Every row gives one point. Any point is a mix of the corners, with weights that add up to 1. It lies inside the corners' shape when no weight is negative. Is each point inside? If not, which corners have a negative weight?

Corners:
(1): [0.49 0.21]
(2): [-0.31 -0.71]
(3): [0.03 0.12]
Points:
[ 0.38 -0.02] => outside (3)
[0.21 0.12] => inside
[ 0.18 -0.12] => inside
[-0.01 -0.03] => inside
[0.62 0.50] => outside (2)
[-0.30 -0.59] => outside (1)
[0.44 0.17] => inside

Corners:
(1): [ 0.06  0.13 -0.07  0.18]
(2): [-0.18  0.56 -0.04  0.28]
(3): [-0.39 -0.62  0.08 -0.24]
(4): [-0.18  0.49  0.38 -0.14]
(5): [-0.24  0.28 -0.13 -0.92]
Points:
[-0.40 -0.50  0.21 -0.49] => outside (1, 2)
[-0.16 -0.40  0.25  0.12] => outside (2, 5)
[0.01 0.71 0.15 0.34] => outside (3, 5)
[-0.23 -0.06 -0.12 -0.47] => outside (4)

Corners:
(1): [ 0.53 -0.55 -0.43 -0.04  0.20  0.31  0.64  0.07]
(2): [-0.39 -0.50 -1.03  0.67 -0.22 -0.61  0.26  0.50]
(3): [ 0.03 -0.07 -0.31 -0.29 -0.68  0.65 -0.07  0.24]
(4): [-0.09 -0.31 -0.03 -0.06 -0.59 -0.15 -0.50 -0.20]
(5): [ 0.49 -0.06  0.41 -0.35 -0.74  0.60  0.50 -0.17]
(6): [-0.56 -0.06 -0.28  0.03 -0.21  0.39  0.32 -0.37]
(7): [-0.34 -0.21  0.37  0.25 -0.03  0.68 -0.33 -0.20]
(8): [ 0.36 -1.07 -0.35 -0.55  0.59 -0.60  0.80  0.62]
(9): [ 0.17  0.08  0.45 -0.06  0.53 -0.01 -0.11 -0.12]
Points:
[ 0.06 -0.23  0.11 -0.07  0.14  0.04  0.01 -0.03] => inside
[-0.05 -0.29  0.00  0.04 -0.08  0.10  0.03 -0.08] => outside (3)
[-0.06 -0.45 -0.26 -0.08  0.00  0.02  0.09  0.11] => outside (5)
[ 0.25 -0.39  0.04 -0.27 -0.15  0.10  0.37  0.08] => inside
[ 0.11 -0.55 -0.21 -0.23  0.09 -0.10  0.33  0.26] => inside
[-0.06 -0.28  0.09 -0.01 -0.25  0.26 -0.11 -0.08] => inside
[ 0.53 -0.31 -0.22 -0.38 -0.03  0.01  0.50  0.47] => outside (4, 6, 7)
[ 0.03 -0.39 -0.31  0.07  0.08  0.09  0.36  0.12] => outside (4)
